Each point is reached from the start by the listed moves, each made 0, 1 or 2 times, or once backwards (-1), plus a little noise. Say if it took an odd or an even number of moves. Then give how often each move was made.

Moves:
(1): [ 3.5  8.3 -2.2]
(2): [-11.2   8.7   2.5]
(3): [4.1 5.0 8.5]
Start: [-3.4  0.6 -1.3]
Points:
[-14.2  35.6  18.4] -> odd (1, 2, 2)
[ 0.6 10.0 -3.4] -> odd (1, 0, 0)
[-33.1   3.5  -1.8] -> even (-1, 2, -1)
[-20.2  19.0  22.7] -> odd (-1, 2, 2)

Moves:
(1): [12.7  1.7  1.4  4.7  6.9 -6.6  3.9 -2.5  1.8  1.2]
(2): [  3.3  18.5   1.5 -11.8   5.9   5.8   2.3  -0.9   0.7  -4.4]
(3): [  1.2   5.4   6.1   0.9 -11.1  -4.5   5.6  -3.0   0.4   6.2]
(4): [ -7.2   2.4   0.0  11.3   7.0  -4.0  -0.5 -15.0  -9.4  -6.0]
(5): [  0.2 -11.6   9.5  -6.6   5.1  -0.1   1.0   0.5  -7.8   4.2]
(6): [-1.0  2.8  3.2  1.5  0.9  4.3 -7.9 -4.5  4.7  7.0]
(7): [ -5.7 -12.2  -6.2  -6.2  -3.3   4.1  18.6  -4.6   5.7   4.4]
(8): [-5.1  6.6  9.4  8.5  2.4  8.4  5.9 16.3  1.2  5.7]
Start: [-7.3 -3.7  7.8 -0.9  0.3 -3.0 -4.5  0.6 -0.8 -2.8]
Points:
[-24.9 -19.7 -21.2 -14.0  19.7  -4.7  31.1 -48.8 -13.5 -28.5] -> even (0, 1, -1, 2, 0, -1, 2, -1)
[ -3.7  30.7   8.4  18.9 -18.5 -23.4 -26.2 -36.1  -2.8  -3.7] -> odd (0, 0, 2, 1, -1, 1, -1, -1)
[-34.1   6.3  15.8 -11.6  39.0  25.4  30.9 -26.0 -10.2  -4.9] -> even (0, 2, -1, 2, 1, 1, 2, 1)
[-44.0 -11.1 -13.6  10.0 -16.3  -4.8  39.7 -35.2  -7.1 -11.8] -> even (-1, 0, 1, 2, -1, -1, 2, 0)
